Each row of a before or after table is a point. One or more steps were done to the points. Then noise was added and the rows were shuffled. The steps act on columns, c1 being the first. Write out the steps. A step turns or swaps two columns, mirrors them in a line or flattens them onto one, adds a multiple of one to another, or multiplies or shifts one. Angles are multiples of 10 degrees, from the lower column toward the higher: turns from -170 to 170, lines from 10 to 170 but not 90. Use the fewest steps. Two steps may share a column if one is a turn and the other turns, adds or multiplies; they go together, in the order done. Otherwise the lowest column goes first.

Before (11 x 3)
[[ 0.02  0.05 -0.11]
 [ 0.25 -0.40  0.18]
 [ 0.12 -0.17  0.05]
 [-0.05 -0.11 -0.30]
 [ 0.35 -0.09 -0.26]
 [ 0.10  0.03  0.44]
 [-0.08  0.03 -0.13]
 [-0.09 -0.90 -0.26]
 [-0.08  0.11  0.03]
 [ 0.05  0.10 -0.11]
 [-0.03 -0.12  0.52]]
After (11 x 3)
[[ 0.20  0.40  0.20]
 [-0.17 -0.10 -0.09]
 [-0.06  0.38  0.37]
 [-0.18 -0.68  0.65]
 [-0.15  0.09 -0.08]
 [ 0.10 -0.06 -0.14]
 [-0.10 -0.31 -0.06]
 [ 0.23 -0.05  0.16]
 [ 0.04 -0.07 -0.11]
 [ 0.50 -0.05  0.44]
 [ 0.69 -0.28 -0.06]]
Steps: multiply c1 by 2; turn c2 and c3 by -60 degrees

Before (12 x 8)
[[-0.17  0.30  0.06  0.33  0.03 -0.11  0.00  0.22]
 [ 0.45  0.17 -0.01 -0.18  0.10  0.33  0.20  0.38]
 [-0.10 -0.03  0.35  0.25 -0.52 -0.34  0.09 -0.41]
 [-0.46 -0.26  0.47  0.04 -0.58 -0.10  0.14  0.05]
 [ 0.19  0.27 -0.33 -0.23 -0.13  0.19  0.16  0.42]
 [ 0.35 -0.23 -0.06 -0.24  0.26  0.16 -0.49 -0.04]
 [-0.18 -0.04  0.29  0.38 -0.16 -0.14  0.33  0.07]
 [ 0.17  0.05  0.30  0.21 -0.35  0.00  0.08  0.39]
 [ 0.36 -0.28 -0.02 -0.51 -0.19 -0.20 -0.44  0.23]
 [ 0.35  0.11 -0.08  0.16 -0.04  0.05  0.07  0.51]
 [-0.15 -0.04  0.18  0.48 -0.51  0.13 -0.06 -0.03]
 [ 0.43 -0.45 -0.53 -0.19  0.26 -0.02 -0.20  0.08]]
After (12 x 8)
[[ 0.37  0.13  0.01  0.24  0.13 -0.40  0.06  0.52]
 [ 0.33 -0.20  0.27 -0.26 -0.04 -0.38 -0.49 -0.05]
 [ 0.41 -0.46  0.42 -0.20  0.39 -0.50 -0.23  0.08]
 [-0.17  0.30  0.02  0.35 -0.09 -0.62  0.01  0.21]
 [-0.17 -0.04 -0.56  0.51  0.00 -0.38 -0.05 -0.04]
 [ 0.17  0.04 -0.41  0.21 -0.14 -0.50  0.08  0.38]
 [-0.18 -0.01 -0.25  0.36 -0.18 -0.65  0.33  0.06]
 [ 0.33 -0.28 -0.18 -0.49  0.05 -0.71 -0.44  0.20]
 [ 0.19  0.26 -0.03 -0.22  0.35 -0.27  0.19  0.40]
 [-0.46 -0.27 -0.70  0.06 -0.25 -0.59  0.15  0.07]
 [ 0.48  0.16  0.11 -0.19 -0.02 -0.20  0.19  0.36]
 [-0.09 -0.02 -0.62  0.22 -0.14 -0.83  0.07 -0.40]]
Steps: turn c3 and c5 by -110 degrees; shift c6 by -0.50
